Each row is a point. A path goes straight from each point to the next, and from the last back to the first. The post is the endless flat space through its rows: a point in 2 columns, a line in 3, a plane in 4, and so on, so that a path can go around it. Count how often the path circles the post. Going back the other way cancels.

Post (1 x 2):
[[0.4 2.1]]
Path (22 x 2):
[[ 2.3 -4.2]
 [ 6.1 -2.9]
 [ 0.5 -0.4]
 [-5.8  0.5]
 [-2.4  8.2]
 [ 2.1  8.2]
 [ 2.5  1.2]
 [ 1.5 -3.5]
 [-5.0  1.8]
 [-6.3  9.9]
 [ 2.0  5.1]
 [ 8.1 -2.3]
 [ 1.2 -4.4]
 [-0.7  0.5]
 [-3.3  6.0]
 [-0.2  6.5]
 [ 8.1 -2.0]
 [ 4.9 -6.0]
 [-4.6 -1.0]
 [-5.5  4.9]
 [-2.0  3.8]
 [-1.2 -0.2]]
Times around: 3

Post (5 x 6):
[[ -3.0  -0.6   1.5  -0.4   1.7  -1.4]
 [  1.2   4.7   3.6  -5.2   0.5   2.1]
 [  3.2 -10.7  -3.1  -1.6   3.0   2.2]
 [  1.7   3.9  -6.4   1.0  -3.3   3.3]
 [ -2.2  -1.3   1.2  -6.7   3.9  -2.1]]
Path (21 x 6):
[[  5.3   0.9  -2.2  -8.5  -2.2   1.6]
 [  4.9   2.9  -7.1  -2.2  -3.7  -3.7]
 [ -1.9   2.0  12.6   8.0   6.1  -2.1]
 [  2.0  -2.6   0.5   1.2   5.4   7.9]
 [ -2.3  -3.4  -2.1   0.2  -1.1   2.9]
 [ -2.0  -8.1   4.3  -5.1   0.7  -3.4]
 [ -5.1   0.5  -3.8   4.8  -4.3  -8.0]
 [  4.6   0.3   3.2   2.3   0.6   1.2]
 [ -0.5  -3.1  -3.6  -5.8   4.1  -4.7]
 [  5.9  -2.8   7.7  -8.2   6.4   4.4]
 [  5.7   0.6   0.5 -11.0   3.7   6.0]
 [  1.1  -2.0   2.1  -5.3   1.2   6.3]
 [  0.4   2.0  -2.7  -5.4  -2.3   0.4]
 [ -2.3   0.2  -2.6   7.5  -4.2  -2.0]
 [  2.7  -1.4  -2.7  -3.2  -0.8   0.8]
 [  7.0  -3.9  -0.8  -6.1  -3.7   2.0]
 [  4.0 -11.2  -2.5  -0.4   3.7  -2.3]
 [ -3.0   3.9   1.2   4.3   6.1   0.3]
 [ -4.4  -4.9   8.7   0.4   8.5   3.0]
 [ -3.4   5.7   0.6  -4.3  -4.4   4.2]
 [ -8.6   7.9   6.0  -3.9   0.1  -3.0]]
Times around: 3

Post (8 x 9):
[[ -2.2   0.0  -1.9   1.4  -2.8   3.9  -1.9  -2.8  -7.0]
 [  1.8   2.8  -1.0   3.4  -2.5   4.6  -0.6   3.9  -0.4]
 [ -7.0  -0.9  -3.3  -2.2  -2.2   1.9   0.4  -1.7  -0.1]
 [ -3.6   5.7  -3.7  -0.5  -1.2  -2.0   0.2  -3.1  -0.1]
 [ -2.7   5.1   3.9   2.6   3.5   3.9   1.8   6.9   2.1]
 [  2.4  -7.8  -3.1  -2.9   7.2   3.3   1.9  -8.9  -0.5]
 [ -2.1  -0.7 -10.4   0.2  -0.4   2.6  -2.4  -2.4  -6.4]
 [ -3.9   3.1   2.8  -0.3   1.9  -4.2   9.6   6.7   4.2]]
Path (32 x 9):
[[ -3.1  -3.1  -5.2  -2.5   5.7   6.0  -4.1  -4.8  -3.8]
 [  1.3   3.7   1.3   2.6   1.9  -2.1   1.4   2.1   3.0]
 [ -2.8   2.1   0.3   4.5  -1.2  -3.0   1.6  -4.1   0.7]
 [  2.0   2.3 -10.0   3.7  -1.8   2.8   2.7   4.1   0.5]
 [ -1.2   5.3   7.8   2.6  -9.8   1.0   0.8  -6.2   2.0]
 [  3.7   1.5 -12.4   2.2   8.7  -3.6  -2.4  -7.5  -4.1]
 [ -2.6  -3.5  -7.6  -0.3   4.2  -2.8   1.4  -1.4  -8.9]
 [  0.0  -1.4  -5.7   3.4   5.3  -6.0   7.9   5.9  -8.0]
 [  1.1   9.1  -2.7   4.3  -1.9   0.4   2.8   2.5   4.1]
 [ -4.3   4.8  -7.5  -2.5   5.9   5.6   0.5  -3.3   4.1]
 [ -2.3   4.2   0.9  -1.1  -1.1   4.4  -1.2  -1.2  -3.2]
 [  0.5   2.7   3.1  -0.4  10.5   0.0   0.5   0.4  -3.3]
 [ -1.5   7.1   0.8   2.8   2.8  -0.8   0.0   2.6   2.2]
 [ -8.0   1.1  -7.1   1.3   2.1   3.9  -3.3  -3.3  -4.1]
 [-11.2   2.2  -3.1  -1.2  -6.4   2.4   0.3   0.3   0.9]
 [  4.7  -6.2   0.8   1.3  -7.8   7.3   3.3   0.2  -5.4]
 [ -3.0  -0.8   3.1  -1.7  -2.3   4.6   0.4  -0.7 -12.0]
 [ -9.3  -1.2 -10.8  -3.4   9.0  -3.4  -1.2   2.6  -1.4]
 [ -7.3   1.5   1.0   0.4   3.9  -3.7  -0.5  -4.4   8.8]
 [ -3.9   0.5  -4.8   2.8   0.1   6.7  -3.3  -2.4   2.1]
 [ -4.6   5.9  -6.3   1.3  -2.5   2.9  -0.8  -1.9  -2.1]
 [  8.5   4.2  -3.9   4.3  -7.8   3.3  -1.1  -0.5  -6.9]
 [ -1.4  -1.2  -5.3  -5.1  10.8  -5.2   5.4   7.6   1.5]
 [ -2.7   4.7  -1.4  -1.2  14.0  -1.9   0.2  -3.2  -3.9]
 [ -7.3   2.1  10.2  -6.2   3.0   5.5   1.2  -2.2   3.8]
 [-11.1   0.6  -0.7  -1.6  -1.2   4.2   3.8   0.7  -6.7]
 [ -1.7   4.6   3.5   3.8  -2.9   2.2   8.4   6.8   1.9]
 [  3.9   3.3   1.7   0.7  -0.9   4.8   3.8  -1.2  -4.2]
 [  3.4  -1.0  -7.1  -2.5  -0.4  -1.0   0.3  -0.2   0.1]
 [  1.3  -1.7  -6.5   3.8  -1.6  -2.0   2.9  12.3  -3.0]
 [ -0.5   5.7  -0.6   3.5  -0.3   0.2  -7.5  -5.5  -3.6]
 [  0.7  -9.4  -3.9  -2.7   6.8   2.2   4.7   1.1  -5.1]]
Times around: 3
